Every row gives one point. Before rounding, the points of a table are all equally far from one centre. They may lie mostly on one side of it. Write the centre, to within rounding.
In the rows, 128 means zero.

Points (6 x 3):
[[164 141 111]
 [161 134  93]
 [122  90  61]
 [170 132 145]
 [146 130  77]
 [141 147  92]]
Centre: [119  96 126]

Points, 15 rows:
[[146  98 105 141  96  85 139 152]
 [132 101 113 179  94  71 163 139]
 [159 109 118 123  83  87 115 142]
 [146 119 134 151  83  62 112 156]
 [160 103 133 141  72 120 149 138]
 [129 103 143 175  86  80 134 162]
 [144  88 118 136 115 108 112 155]
 [150  98 116 143  70  82 110 139]
 [136 104  90 188 133 137 124 119]
 [117 123  93 150  77  93 115 141]
 [152  87 118 170  83  94  98 144]
 [154  88 134 172  62  73 117 121]
 [152  89 141 137 112  76 145 150]
 [105  77 143 131  89  94 134 122]
 [152  90 182 163  95  91 148 135]]
Centre: [137 125 138 163 113  99 124 103]

Points, 19 rows:
[[115 121 128  94 148 146 111 113 133 115  86 141 101 121]
 [104 148 152 116 175 181 157 134 111 152  72 137  86 108]
 [110 103 141 119 115 201 127 153 152 132  67 102 101 111]
 [107 155 102 112 170 202 133 142 137 143  97 135  86 107]
 [ 71 142 146 145 133 169 138 196 116 127 110  92  66 118]
 [ 70 103 137 167 134 182 126 170  99 120 116 165  94 133]
 [135 152 153 130 165 171 161 123 123 120  86 144  47 132]
 [ 67 129 145 126 127 151 140 151 100 160  90 133  88 174]
 [141  99 163  95 161 179 134 142 126 120 100 145  68 115]
 [ 81 146 122 144 148 225 164 131 120 154 134 110  82 129]
 [ 71 124 130 132 139 173 126 120 108 138  98 173  87 159]
 [100 141 114 133 148 174 109 142 151 111  72 134  86 107]
 [ 73 142 150 108 132 186 159 148 133 125  96 137 114 108]
 [122 123 158 102 142 160 126  81 115 121 155 134  94 123]
 [109  93 137 111 157 195 156 118  68 141 132 122 111 139]
 [ 87 127 163 124 155 173 105 148 108 127  69 151  69 111]
 [103 121 162 126 151 172 170 131 125 110  84 115  95 144]
 [ 79 117 113 120 137 199 148 124  90 153 125 179  89 142]
 [112 141 135 121 138 169 139 103 135 128  52 143  72 127]]
Centre: [127 133 132 139 109 170 130 139  97 145 117 124  81 115]

Points, 31 rows:
[[157  71 131 138 111 153 130  79 114  98 136 177 145 188  77  79 124 122
  112 133 108 111 100 166]
 [145 103 139 144 127 139 130 103 131  86  79 165 123 149 116  68 128 130
  109 118 123 107  93 168]
 [128  59 160 107 113 130 135 101 129  79  82 133 116 177 116  65 116 130
  129 124 140 122  74 159]
 [149  77 128 134  98 147 151  85 135  81 100 181 124 149  84  83 119  89
  114 144 150 117  76 152]
 [153  63 180 141 100 107 120 101 150  91 115 180 114 177 107  85 110 126
  118 111 139 119  98 110]
 [136  48 157 161 105 126 139 115 144 121 135 166 122 157  66  95 131 103
  113 126 119  92  75 157]
 [122  60 146 143  95 131 143 105 122  76 120 179 128 192 108  66 121 155
  123 138 145 121  88 124]
 [131  56 163 142 136 119 134 106 132 104  98 169 121 162 110  62 113 130
  104 112 120 130  88 131]
 [138  67 146 147 114 121 141 108 131  83  99 179 120 173 116  74 109 110
  104 129 122 106 116 152]
 [147  54 134 152  99 151 149 116 132 100 144 171 111 188  85  88 103 126
  117 105 133 139  89 175]
 [139  81 154 163 123 151 157 108 149 103 109 198 129 161 107  72 119 108
  115 139 138 107  85 163]
 [165  82 142 165 102 139 123  95 134 101 117 188 144 143 106  69 108 118
  131 140 117 117  74 164]
 [123  69 152 148  92 150 145 103 138 115 122 176 133 171 110  73 116  88
  116 122  98 104 100 140]
 [141  89 136 141 103 145 155  96 147 111 114 167 137 202  95  56 112 134
  102 145 126 112 101 149]
 [161  93 121 149 114 122 129 111 114  92 107 183 142 176 103  89 146 122
  119 126 120 153  74 153]
 [133  60 120 107 140 142 129 114 139  73 100 174 140 148 102  79 109  99
  105 111  98 102 110 145]
 [129  97 133 148 100 130 137 105 122  79 126 187 135 155  99  74 128 125
  104 115 138 101  89 167]
 [125  64 155 158 123 144 138  94 109  90 116 163 127 190 104 105 126  96
  147 131 140 108  85 138]
 [130  73 142 128 111 100 146 110 145  84 106 162 116 154  97  63  91 109
  115 115 155 142 100 130]
 [141  65 135 144 103 121 151  95 150  85 122 172 133 159 101  66 107 117
  129 161 106 109  87 163]
 [149  72 138 140 106 129 139 100 118  65 120 183 127 157  89  60 128 109
  116 114 128 117  99 157]
 [144  48 155 153 134 154 171 110 142 105 102 156 125 182  98  85 116  99
  120 133 115 128  85 149]
 [134  56 153 126 112 140 133  89 131  99 115 149 126 149  77  54 108 109
  100 133 130  97  83 156]
 [153  74 145 164 116 132 156 103 127  98 139 191 117 156 103  71 113 127
  134 111 139 106  80 142]
 [142  62 144 155 142 132 134  94 139  87  87 169 149 171  96  68 114 130
  126 128 127  90 116 175]
 [125  55 160 155 125 146 134 113 120  79 119 171 128 163  62  85 109 122
  101 145 126 134  92 149]
 [144  47 127 146  99 135 161 106 160  70 106 165 125 171  68 113 121 138
   93 142 119 117  96 143]
 [145  57 142 151 121 125 139 120 127  89 105 190 115 171 108  76 124 120
  105 133 132 116  76 142]
 [155  72 152 136 121 132 120 114 128  75  91 161 143 165  82  92 154 112
   93 117 164 115  72 131]
 [144  49 163 163  90 135 142 128 150  91 137 182 128 167 100  76 102 110
  112 114 133 117  91 149]
 [131 102 138 147 102 145 149 112 124  66 118 157 159 160  81  89 127 104
  113 109 128 147  84 145]]
Centre: [144  70 141 104 108 152 129 128 148 124 118 157 144 142  94 110 135 141
 151 133 146 126 123 142]
